Each row of a before or after table is a point. One or more steps were done to the points. Then noise was added and the rows were shuffled. The steps act on columns, c1 being the first. Name the steps. A step turns or swaps two columns, mirrors them in a line or flattens them onto one, adds a multiple of one to another, or multiplies or shifts one. Angles are multiples of 10 degrees, from the lower column toward the higher: turns from -170 to 170, lines from 10 to 170 but not 90. Use the fewest steps. Two steps may share a column if one is a turn and the other turns, adds or multiplies; they go together, in the order done. Otherwise the lowest column goes first.
In the rows, 128 means zero.

Before, 11 rows:
[[130 116 114]
 [134 147 127]
 [157 132 129]
 [117 131 109]
 [151 118 113]
 [ 92 113 152]
 [103 166 113]
 [136 137 106]
 [123 125 138]
 [134 148 148]
 [126 167 168]]
After (11 x 3):
[[147 117 105]
 [ 88 127 180]
 [195 104  83]
 [105 106 163]
 [127 157 180]
 [153 139  74]
 [122 138 127]
 [106 123 112]
 [190 157  25]
 [110 120 183]
 [ 87 108 155]]
Steps: multiply c3 by 3; turn c1 and c3 by -150 degrees; shift c2 by -10

Before, 12 rows:
[[ 97 136  98 120 139 143]
 [118 156 130 141 110  82]
 [144  73 119 110 124 110]
 [ 70  99 167 113 111 116]
 [128 183 102 126 122 100]
 [126 133 117 101 123 171]
 [167  95 143 155 145 157]
 [ 85 124 103 137 154 121]
 [155 125 149  96 108 141]
 [144 143  96 136 109 126]
 [165 128 130 116 154 124]
 [ 78 138 162  91 145 131]]
After:
[[113  74 141 147 115 105]
 [143 129 106 117 123 244]
 [153 141 122 103  98 125]
 [167 122  92 107 149 134]
 [ 86 126 149 121 149 145]
 [147 121  75 142 113  97]
 [ 95 140 135 115 136 102]
 [ 66 131 230 119 105 193]
 [130  85 104 130 122  45]
 [ 76 132 212  88 129 101]
 [129 167 126 104 116  86]
 [166 166 103 153 152 165]]
Steps: add -1 times c1 to c3; turn c2 and c6 by -110 degrees; multiply c6 by 2; turn c4 and c5 by 20 degrees

Before:
[[143  98 123 104 111  98 126 109 105]
 [138 110  83 103 133 119  92 139 124]
 [ 82 151 125  92 177 155 193  63 177]
 [146  92 118 132 111 121 118 166 143]
 [109 129 145 106 192 178 162  76 139]
 [147 147 118 134 142 105 127 126 120]
 [121 147 139  60 183 132 188 109 125]
 [108 168 154  70 131 140 142 112 114]
 [184 111 110 108 119 125 109 122 156]]
After, 9 rows:
[[107 177 132 166 170 158 118 114 146]
 [ 80 148  99 188 121 176  55  63  93]
 [146 141  92 131 115 124 131 126 135]
 [107 135 157 191 106 197  95  75 122]
 [122 150 129 211 147 151  67 107 141]
 [147  94 146 113 137 141 135 166 112]
 [145  99 149 131 157 121 134 109 150]
 [186 103 113 134 149 146 143 121  98]
 [137  90  69 147 143 139 163 140 127]]
Steps: turn c2 and c3 by -30 degrees; multiply c3 by 2; turn c4 and c5 by -130 degrees; shift c6 by 20; turn c7 and c9 by 170 degrees

Before:
[[130  89 105 151 131 127 132 114 161 139 141 125]
 [151 130 131 115 149 132 126 114 106 128 136 153]
 [150 111 107 169 140 106 109 122 141 153 112 112]
 [138  88 117 137 132 117 104 109 128 116 127 124]
 [104 144 100 121 123 138 137 117 109 131 158 134]
 [115 154 114 126 118 113 115 115 152 153 137 151]
 [138 137 103 127 142 141 108 119 126 137 152 113]
 [173 126 129 128 113 118 122 117 131 161 143 120]
 [116 116 127 122  94 159 125 142 140 108 133 153]
 [130 139 113 144 131 139 123  93 123 133 151 132]
 [136 123 122 137 149 117 146 112 126  87 151 142]
 [149 120  80 120 112 128 111  98 142 147 117 138]]
After:
[[138  88 102 128 130 117 107 113 116 121 125 138]
 [150 123   5 121 129 129 112 117 141  93 115  95]
 [118 114 123 137 131 155 126 141 106 135 133  60]
 [105 144  57 127 127 139 136 113 139 133 159 116]
 [151 111  76 154 134  91 106 139 146 108 112 158]
 [171 125 130 123 142 118 122 129 158 110 144 117]
 [152 129 134 118  95 138 125 104 133 135 132 129]
 [138 140  65 132 127 140 110 118 136 122 148 164]
 [132  87  69 149 130 113 132 139 127  94 141 135]
 [129 141  86 147 125 128 125 100 136 108 151 131]
 [113 153  96 120 114 118 116 139 143  94 139  90]
 [135 123 111 126 104 115 146 107  90 128 151 140]]
Steps: multiply c3 by 2.5; turn c4 and c6 by -30 degrees; turn c5 and c12 by 130 degrees; multiply c12 by 1.6; turn c9 and c10 by -110 degrees; turn c8 and c10 by 40 degrees

Before (11 x 18):
[[134 140 117 154 148 118 135 139 123 101 121 126 116 119 123 113  94 140]
 [131 124 136 111  66 152 154 113 137 113 161  89 113 111 133 128 132 159]
 [143 124 108 156 147 116 118 131 113 102 131 123 130 137 130 113 134 126]
 [128 100 155  96  80 148 157 134 129  95 158 105 116  99 118 145 135 143]
 [130 131 143 105 132 118 109  90 115 126 142 153 106 160 118 120 105 104]
 [140 139 133 150 126 142 120 139 129  90 121 123 149 135 121  94 104 125]
 [122 120 132 102 137 129 133  87 155 141 137 159 125 152 102 121 115  97]
 [141 129 109 153 131 119 100 154 122 105 129 108 143 129 104 109  99 152]
 [130 135 130 116 120 109 115 105 144 119 117 159 135 150 128 137 110 115]
 [126 114 148 122 135 135 120 108 131 140 131 163 105 162 127 128 124 132]
 [108 104 136 103 119 105 128  95 145 127 124 159 116 172 123 103 105 104]]
After (11 x 18):
[[135 150 109 114 129 119  93 149 131 103 152 119 142 139 147 104 146 152]
 [ 55 126 143 156 131 118 117  89 123 126 157 155 108 140 132 128 133 106]
 [170 138 136 135  67 152 158 112  94 113 132  91 112 125 130 129 119 158]
 [154 125 117 102 148 118 125 137 136 103 150 128 116 132 139 112 153 139]
 [119 130 108 104 148 116 109 126 133 103 135 123 129 145 125 113 115 127]
 [ 67 143 131 151 138 128 140  86 107 141 123 165 124 130 131 129 150  97]
 [  7 139 136 151 119 105 137  90 123 128 129 159 115 125 105 109 156 102]
 [ 46 129 149 137 137 135 124 108 123 140 130 161 105 137 111 131 131 133]
 [ 78 116 131 145 120 109 121 106 130 121 125 159 133 137 127 141 156 115]
 [121 127 133 109 126 142 113 132 134  89 140 125 149 141 142  92 148 124]
 [196 158 155 148  80 147 167 137 102  94 135 109 117 118 117 145 114 143]]
Steps: turn c1 and c14 by 70 degrees; multiply c1 by 2.5; turn c12 and c15 by 20 degrees; turn c2 and c15 by 130 degrees; mirror c4 and c7 in the line at 100 degrees; turn c8 and c16 by -10 degrees; turn c9 and c11 by 120 degrees; turn c11 and c17 by 140 degrees

Before:
[[120 140 127 125 145 123 147 135 154 137 159 156 126 163 129 125 123 111
  139 114 107 116 108 130]
 [113 132 137 112 135 150 132 163 137 163 120 140 157 149 126 155 117  86
  138 154 126 145  82 124]
 [139 140  86 125 139 143 109 157 165 143 142 149 117 140 127 126 100 111
  144 158  99 150  87 105]
 [130 143 132 143 121 145 127 149 145 129 139 105 118 158 133 160 109  93
  178 175 118 139  97  95]
 [105 130 118 165 152 142 106 134 128 132 127 162 135 152 174  89 122 167
  116 154 112 109 176 156]
 [128 135 107 145 172 168 147 156 116 120 149 137 132 173 125 129 131  89
  162 162 128 145  60 133]
 [ 93 103 114 154 136 133 124 103 103 119 124 114 132 128 128 114 145 162
  109 134 144 108 155 156]
 [142 112 110 115 103 128 113 143  91 163 107 152 130 141 146 134 115 162
  146 139  83 118 194 109]
 [106 137 123 136 142 133 113 175 115 137 142 145 146 171 102 132  98  94
  129 137  91 130 104 101]
 [ 80 124 106 150 165 156 123 107 113 123 108 170 132 147 139 132 149 136
   89 148  87 119 189 166]]
After:
[[107 137 113 129 140 131 116 181 116 134  84 154 145 162  97 128 139  90
  128 105  91 129 138 123]
 [121 140 142 129 153 118 151 131 149 139  63 165 123 152 130 126 162 110
  138 106 107 110 116 120]
 [136 140  65 132 135 147 107 162 167 138  87 153 118 134 133 125 144 116
  150  92 104 148 159 128]
 [134 143 129 146 144 147 131 153 145 131 137 117 121 164 132 156 150  95
  178  96 120 143 181 125]
 [114 134 140 114 119 151 133 165 137 166 123 146 160 151 124 159 158  85
  135  87 126 144 154 125]
 [ 81 124 102 146  90 156 131  99 114 125  62 173 129 134 142 131 186 143
   93 192  83 116 147 136]
 [102 132  93 165 120 144 105 129 128 130  73 173 140 142 174  92 158 164
  114 173 109 106 153 123]
 [ 93 110 109 152 121 136 122  97  97 117 110 116 133 135 129 110 185 162
  110 154 150 110 132 131]
 [141 111  92 113 120 121 115 148  94 158 206 158 131 130 153 130 153 162
  149 198  88 119 140 126]
 [129 138 122 146 128 164 147 156 117 122   5 154 133 171 126 135 172  89
  161  61 125 149 156 122]]
Steps: add 1 times c7 to c3; turn c5 and c11 by -110 degrees; multiply c11 by 2.5; flatten c8 and c24 onto the line at 170 degrees; turn c12 and c14 by -20 degrees; shift c17 by 40; swap c20 and c23

Before (11 x 32):
[[138 124 108 138 152 126 135 121 152 146 105 135 133 114 157 111 144 103
  120 145 161 167 130 103 142 113 133 123 133 168 136 122]
 [151 144 137 161 152  97 110 112 132 146 132 148 125 118 117 110 108 147
  120 106 143 113 147  98 114 143 134 132 124 128 158 124]
 [152 106 128 133 138  94 137 125 152  98 151 125 119 146 122 129 123 134
  135 142 134 136 136 145 118 104 132  93 103 123 132 122]
 [125  98 128 142 123 157 108 126 144 126 136 121  91 114 111 110 144 104
  141 102 116  86 141 133 142 132 124 136 122 148 139 116]
 [129 105 140 136 134 122 123 116 128 125 127 125 122 123 144 133 110 137
   95 108 131 102 134 121 127 111 110 112 101 111 132 137]
 [124 131 133 111 138 130 143 128 115 116 135 136 128 109 131 148 131 129
  112 107 119 125 117 135 138  95  94  92 117 153 124 114]
 [132 130 153 130 165 133 153 128 165 123 115 120 133 131 114 137 127 122
  145 135 119 128 139 163 118 150 123 124 123 152 144 107]
 [132 155 110 145 140 110 140 109 140 129 135 136 123 119 129 121 134 120
  135 159 129 130 121 149 135 118 117 121 130 124 147 121]
 [146 113  88 164 144 135 114 120 125 113 118 120 118 140  99 115  98 156
   96 137 129 122 113 151 168 116 123 143 128 110 129 114]
 [136 120 131 146 131 128 134 156 132 119 121 114 137 133  87 144 122 137
   92 111 123 140 146 110 120 139 124 134 148 109 121 125]
 [152 141 142 104 112 122 128 118 133 116 129 150  99 128 147 125 125 155
  169 117 174 118 122  99 143 127 169 141 150  95 123 128]]
After, 11 rows:
[[148 115  85 163 148 133 136 121 123 149 120 121 115 141 100 129  97 154
   97 137 130 112 103 109 169 117 127 141 122  74 142 114]
 [152 141 142 105 112 121 135 118 170  97 129 149  99 131 145 133 124 156
  171 117 175 126 109 121 142 127 131 141 104  29  91 128]
 [134 155 112 144 137 110 113 109 117 149 136 137 122 122 126 133 134 121
  135 160 129 123 108 125 134 115 140 121 127 116 133 121]
 [151 145 137 163 159  96 135 110 132 101 134 148 126 120 115 118 108 145
  118 107 144 106 138 150 113 143 131 132 123 126 128 125]
 [128  97 126 146 129 156 149 124 126 133 137 120  91 111 110  96 145 105
  137 102 116  97 131 123 143 133 146 136 113 187 149 117]
 [124 133 134 112 133 132 110 129  97 133 134 138 130 108 131 116 132 130
  112 106 120 145 106 115 135  98 115  93 136 206 112 113]
 [129 107 140 136 133 122 131 117 109 120 126 125 122 123 144  93 109 135
   96 106 128 118 121 126 128 110 127 110 139  78 138 138]
 [150 106 126 134 133  94 116 124 131 139 152 125 119 145 124 124 122 136
  134 142 134 128 124  97 116 105 154  93 156 113 137 120]
 [136 125 109 136 148 124 117 124 133 106 103 136 133 114 156 171 145 100
  121 146 161 124 119 151 143 114 153 120 144 248 126 123]
 [136 122 132 147 129 126 116 159 126 111 121 118 137 132  89 143 124 137
   91 112 124 150 135 123 120 137 136 137 114  71 143 123]
 [131 128 154 131 153 132  92 126 123 162 114 121 132 131 117 122 126 123
  146 138 120 134 128 119 117 152 164 122 136 202 157 108]]
Steps: mirror c5 and c7 in the line at 170 degrees; swap c9 and c27; mirror c10 and c24 in the line at 40 degrees; add -1.5 times c12 to c31; turn c22 and c29 by 150 degrees; turn c16 and c22 by 110 degrees; shift c23 by -10; multiply c30 by 3
